Every row gives one point. The ring and each string are closed loops that go straight from each point to the next, and from the last back to the first. Before rounding, they use only three directions, however many columns there are. Count how often each string passes through the ring. Passing back the other way cancels.

Ring (7 x 3):
[[ 20  -6 -17]
 [ 27  23 -13]
 [ 20  27  -3]
 [-15  -7  14]
 [-23 -32  22]
 [ -8 -44  23]
 [  9 -38   8]]
String (28 x 3):
[[ 23  10  -4]
 [  8   0  -7]
 [ 17  22 -14]
 [ 41  60  -7]
 [ 31  45   6]
 [ 19  38  14]
 [  6   4  13]
 [  7  -4  14]
 [ -3 -14   9]
 [-27 -31  13]
 [-41 -47  26]
 [-18 -35  30]
 [  1 -18  17]
 [  0 -16   8]
 [-24 -32  10]
 [-40 -39  19]
 [-39 -27  26]
 [  3   0  20]
 [ -1  -4   7]
 [ -5   1   1]
 [  8  26  -4]
 [ 30  49  -9]
 [ 49  52  -8]
 [ 22  11  -3]
 [ 12   0  -5]
 [ 14   9 -23]
 [ 33  25 -27]
 [ 43  31 -19]]
Times through: 5
String (26 x 3):
[[-19 -15   7]
 [  1  -2  10]
 [  7  13  14]
 [ -1  30  13]
 [-10   6   4]
 [ -3 -10   3]
 [  5   3  14]
 [-12  -3  21]
 [ -4 -10  23]
 [-15 -26  29]
 [ -9 -33  29]
 [-11 -52  36]
 [-10 -55  23]
 [ -7 -38   7]
 [ 10 -25  10]
 [  1 -23   3]
 [ 11 -15   7]
 [ 23 -34  11]
 [ 21 -42  13]
 [ -1 -51   9]
 [ -5 -34   7]
 [-16 -45  10]
 [ -8 -27   8]
 [ -5 -26  21]
 [-31 -37  30]
 [-46 -32  18]]
Times through: 4

Ring (9 x 8):
[[ 15  20  18  -7  28  15  -3  22]
 [ 20  18  25 -18  30  20   6  16]
 [ 14   8  17 -12  17  15   9   3]
 [  6  -2   2  -7  -3   7   9 -13]
 [  0  -9 -13 -11 -24   1   5 -30]
 [ -3  -9 -25 -16 -39  -3  -3 -38]
 [ -6  -6 -25  -6 -33  -5  -9 -28]
 [ -5   1 -16   9 -13  -3 -12  -6]
 [  2  11   1  10  10   4  -9  13]]
String (27 x 8):
[[ -4 -16 -33 -31 -57  -5   0 -60]
 [ -9 -17 -20   9 -29  -6   4 -31]
 [ -3  -3  -5  14  -3   1   0  -5]
 [  7   2   0 -12  -5   7   3 -12]
 [ 22   9  13 -46   1  19  12 -18]
 [ 18   8  25 -15  24  19  17   4]
 [ 29  19  31 -43  27  27  15   4]
 [ 25  18  20 -44  14  22   7  -3]
 [  3   3   2   7   6   5   1   2]
 [  1   1   9  24  19   5   5  13]
 [ 17  12  28  -4  33  19  13  16]
 [ 25  15  25 -38  20  23  13  -1]
 [ 19   9  13 -34   6  17  10 -10]
 [  5   1   1  -5  -1   7   4  -8]
 [ -5 -10  -6  19  -6  -1   5 -10]
 [-10 -17 -17  17 -23  -5   5 -25]
 [ -5  -6 -10  14 -10  -1   0 -10]
 [  7   2 -10 -27 -20   6  -1 -25]
 [  8  -2 -28 -60 -53   3  -5 -57]
 [ -6 -10 -37 -25 -54  -7 -10 -49]
 [-17 -14 -29  26 -29 -12  -9 -21]
 [-10  -7 -15  26 -11  -5  -5  -7]
 [  2   1 -14 -15 -20   2  -5 -20]
 [  3   0 -19 -25 -29   1  -7 -29]
 [  1  -1 -13  -9 -18   1  -4 -18]
 [-11  -9 -16  25 -14  -6  -4 -10]
 [-11 -17 -34  -2 -47 -10  -4 -43]]
Times through: 0
String (24 x 8):
[[  6  -8 -15 -35 -35   4   7 -45]
 [ 13   2  -1 -38 -15  11   7 -28]
 [  4   1   1  -1   0   6   3  -6]
 [  1  -1  11  24  19   6   9  10]
 [ 27  20  33 -32  34  26  13  13]
 [ 35  29  32 -57  30  30   8   9]
 [ 26  24  25 -38  26  24   4  10]
 [ 39  37  40 -58  43  34   5  22]
 [ 24  27  34 -14  47  24   4  33]
 [ 39  37  41 -55  45  34   5  24]
 [ 17  16  16 -20  18  16   2   7]
 [  2   3   5  16  13   5   1   9]
 [ 10   8  19   8  26  13   8  15]
 [  0  -2   9  25  17   5   8  10]
 [ -2  -5   1  19   4   2   5  -1]
 [ -1 -12  -7   2 -15   2  11 -24]
 [  6  -8 -15 -38 -36   5   7 -46]
 [  7  -7 -23 -52 -48   4   3 -57]
 [ -6 -15 -31 -17 -49  -6  -1 -49]
 [-15 -17 -26  25 -29 -11  -3 -25]
 [  0  -3 -11  -4 -15   1  -2 -17]
 [  2  -2 -13 -16 -21   2  -2 -24]
 [ -7  -8 -13  17 -13  -3  -1 -13]
 [-10 -18 -26   3 -37  -7   2 -38]]
Times through: 2

Ring (7 x 14):
[[ 30  17  37  45   6  35  -3   6  -3 -16  21  19  -4   3]
 [ 23   0  10  32  15  35 -10  26   3  -2   2  19  -7  -4]
 [ -1 -15 -20  -2   7   5  -4  25   6  14 -12   5   0  -3]
 [-20 -20 -34 -27  -6 -21   5  13   5  23 -13  -8   8   3]
 [-28  -9 -25 -28 -16 -40  13  -4  -1  18  -6 -18  17   5]
 [-14   9   3   0 -15 -30  12 -10  -7   3   6 -15  18   3]
 [ 15  20  33  34  -4   9   4  -6  -7 -13  20   5   6   3]]
String (25 x 14):
[[-18 -10 -13 -30 -20 -22  17 -13   1  13  12  -7   9  17]
 [ -4   4   1   8  -5 -11   4   4  -3   4   1  -5  10  -1]
 [-10  18   7  25  -3 -30   0   7 -11  -1 -10 -19  21 -15]
 [  0   2   2   7  -4  -3   4   4  -1   3   4   0   6   2]
 [ -8  -3  -1 -15 -17 -12  15 -14   0   6  17  -2   7  16]
 [-25   9  -2 -12 -23 -47  17 -18  -9   6   5 -24  23   5]
 [-32  11  -9  -7 -18 -60  12  -9 -11   9 -10 -33  30  -7]
 [-26  10 -12   4  -8 -50   4   6 -10   9 -19 -29  26 -15]
 [-29  -2 -23 -13 -10 -48   6   6  -5  16 -18 -26  23  -8]
 [ -9  -3 -10  -2  -4 -15   3   8  -1  10  -5  -7  10  -1]
 [-16 -23 -30 -36 -11 -12  11   3   8  21   0  -1   3  14]
 [-17 -31 -42 -40  -6 -10   6  15  11  27  -9   0   0  11]
 [ -4 -28 -28 -30  -4  11   6  12  12  20   3  12  -7  16]
 [  4 -22 -26  -5  11  17  -7  32  10  17 -12  12  -6   0]
 [ 10  -3  -9  32  21  14 -17  42   2   7 -24   5   1 -20]
 [  7   5   1  31  12   4 -10  27  -2   2 -14   0   6 -15]
 [  5  -7  -2   0  -2  12   3   8   4   6   8  10  -2   9]
 [ 14 -23 -14  -8   6  35  -2  20  13  12   6  24 -14  13]
 [  8 -13 -17  14  17  17 -13  38   6  12 -19   9  -3 -11]
 [ -3 -27 -35 -13  11  10  -7  35  11  22 -19   8  -5  -2]
 [ -8 -30 -31 -37  -7   6   8   8  12  22   4  10  -6  19]
 [ -6  -9 -13  -7  -3  -6   4   9   3  11  -2  -1   5   3]
 [ -7   1  -7   8   0 -14   0  13  -2   7  -9  -8  11  -7]
 [ -8 -13 -13 -22 -12  -6  11  -3   4  12   9   2   3  15]
 [-31 -17 -29 -47 -25 -38  20 -14   3  21   5 -15  13  18]]
Times through: 2
